Rows are points. To make a cloud, some directions were put in groups of two or more. Within a group, all points are equally far from the middle, so they leave a hole (a ring in 2 directions, a hollow ball in 3). The other directions are filled evenly. Then the cloud was stretched, turned, moved and blurred a little. Count the holes, and give their numbers of directions, smallest first.

Cloud:
[[ 0.64 -0.24]
 [ 0.17 -0.19]
 [-0.57  0.21]
 [-0.71 -0.05]
 [-0.27 -0.31]
 [-0.15 -0.61]
 [ 0.69 -0.52]
 [ 0.51 -0.05]
 [-0.13  0.83]
 [ 0.16 -0.47]
 [ 0.60 -0.17]
 [-0.11 -0.83]
 [ 0.02  0.18]
 [ 0.20  0.00]
 [-0.47 -0.09]]
Holes: 0

Cloud, 21 rows:
[[-0.44  0.14  0.47]
 [-0.19 -0.42 -0.26]
 [-0.06  0.52 -0.08]
 [ 0.86 -0.16  0.49]
 [ 0.55  0.48  0.52]
 [-0.36 -0.25  0.60]
 [-0.29 -0.21  0.70]
 [ 0.39 -0.52 -0.30]
 [ 0.49 -0.08  0.88]
 [-0.28 -0.02 -0.28]
 [-0.20  0.37 -0.14]
 [ 0.78  0.23  0.51]
 [ 0.18 -0.76  0.13]
 [ 0.07 -0.58 -0.26]
 [ 0.81  0.16  0.54]
 [ 0.01 -0.63 -0.18]
 [ 0.01  0.62  0.25]
 [ 0.33 -0.57 -0.28]
 [-0.46  0.19  0.18]
 [ 0.02 -0.71  0.02]
 [ 0.02  0.01 -0.45]]
Holes: 1 (3)

Cloud, 53 rows:
[[-0.34 -0.16 -0.54 -0.71  0.00  0.09]
 [-0.02 -0.47 -0.89 -0.59 -0.15  0.63]
 [-0.45 -0.09  0.04 -0.04  0.41  0.71]
 [-0.01 -0.40 -0.75 -0.69 -0.21  0.30]
 [-0.11 -0.69 -0.26  0.15 -0.25  0.45]
 [-0.60  0.42 -0.44  0.30  0.31 -0.27]
 [-0.14  0.17 -0.05 -0.99 -0.04  0.25]
 [-0.62 -0.43  0.18  0.35  0.26 -0.24]
 [ 0.50 -0.42 -0.90 -0.30 -0.01  0.30]
 [ 0.18 -0.19  0.03 -0.84  0.29 -0.29]
 [ 0.44  0.10 -0.24 -0.89 -0.10  0.34]
 [ 0.71  0.17 -0.08  0.52 -0.13  0.51]
 [-0.18 -0.40  0.47  0.28 -0.22  0.37]
 [ 0.41 -0.18 -0.26  0.48 -0.33  0.74]
 [-0.46 -0.52  0.33  0.26 -0.07  0.05]
 [-0.39 -0.06 -0.63 -0.52  0.21  0.18]
 [ 0.12 -0.30  0.34 -0.20  0.46  0.50]
 [ 0.27 -0.42 -0.51  0.78  0.06  0.32]
 [-0.67  0.22  0.11 -0.18  0.02  0.01]
 [-0.16 -0.01 -0.24 -0.10  0.83  0.53]
 [-0.54 -0.16  0.46 -0.72  0.09 -0.10]
 [-0.52 -0.07  0.17 -0.19  0.49 -0.37]
 [-0.10  0.05 -0.86 -0.48 -0.31  0.75]
 [ 0.67  0.49  0.13  0.64 -0.45  0.24]
 [-0.50  0.00 -0.83  0.42  0.25  0.41]
 [ 0.14  0.37  0.03 -0.28  0.32 -0.46]
 [ 0.07  0.15 -0.96  0.71 -0.12  0.02]
 [ 0.17  0.54  0.57 -0.43 -0.14 -0.50]
 [ 0.05 -0.67  0.74 -0.08  0.20 -0.13]
 [ 0.20 -0.30  0.06  0.95  0.19 -0.20]
 [ 0.00 -0.10  0.26  0.13  0.48  0.47]
 [ 0.81 -0.23 -0.58  0.10  0.16  0.16]
 [-0.12  0.66 -0.83  0.19 -0.42  0.24]
 [ 0.77  0.37 -0.13 -0.32 -0.57  0.37]
 [-0.32  0.02  0.62  0.20 -0.24  0.42]
 [ 0.45  0.60 -0.45 -0.33  0.13  0.28]
 [-0.41 -0.12 -0.58 -0.71 -0.13  0.58]
 [-0.33  0.11 -0.07  0.91  0.44  0.35]
 [-0.32 -0.59  0.26  0.24 -0.24  0.10]
 [-0.47 -0.71  0.43 -0.05 -0.17  0.30]
 [ 0.66  0.02 -0.64  0.21 -0.03 -0.33]
 [ 0.65 -0.29  0.31 -0.28 -0.56 -0.26]
 [ 0.58 -0.06  0.01  0.08  0.40  0.39]
 [-0.45  0.51 -0.22  0.11 -0.78  0.67]
 [-0.41 -0.48 -1.00 -0.18  0.33  0.74]
 [-0.13 -0.80  0.47  0.14  0.24  0.22]
 [ 0.13 -0.29 -0.21  0.54 -0.23  0.76]
 [-0.47  0.46 -0.11 -0.47 -0.22 -0.34]
 [ 0.42 -0.13  0.22  0.35 -0.61 -0.28]
 [-0.03  1.03  0.11 -0.12 -0.02  0.22]
 [ 0.04 -0.20 -0.75 -0.39 -0.35  0.32]
 [-0.63 -0.46  0.58 -0.20 -0.10  0.14]
 [ 0.61 -0.44  0.38 -0.54 -0.02  0.03]]
Holes: 1 (3)
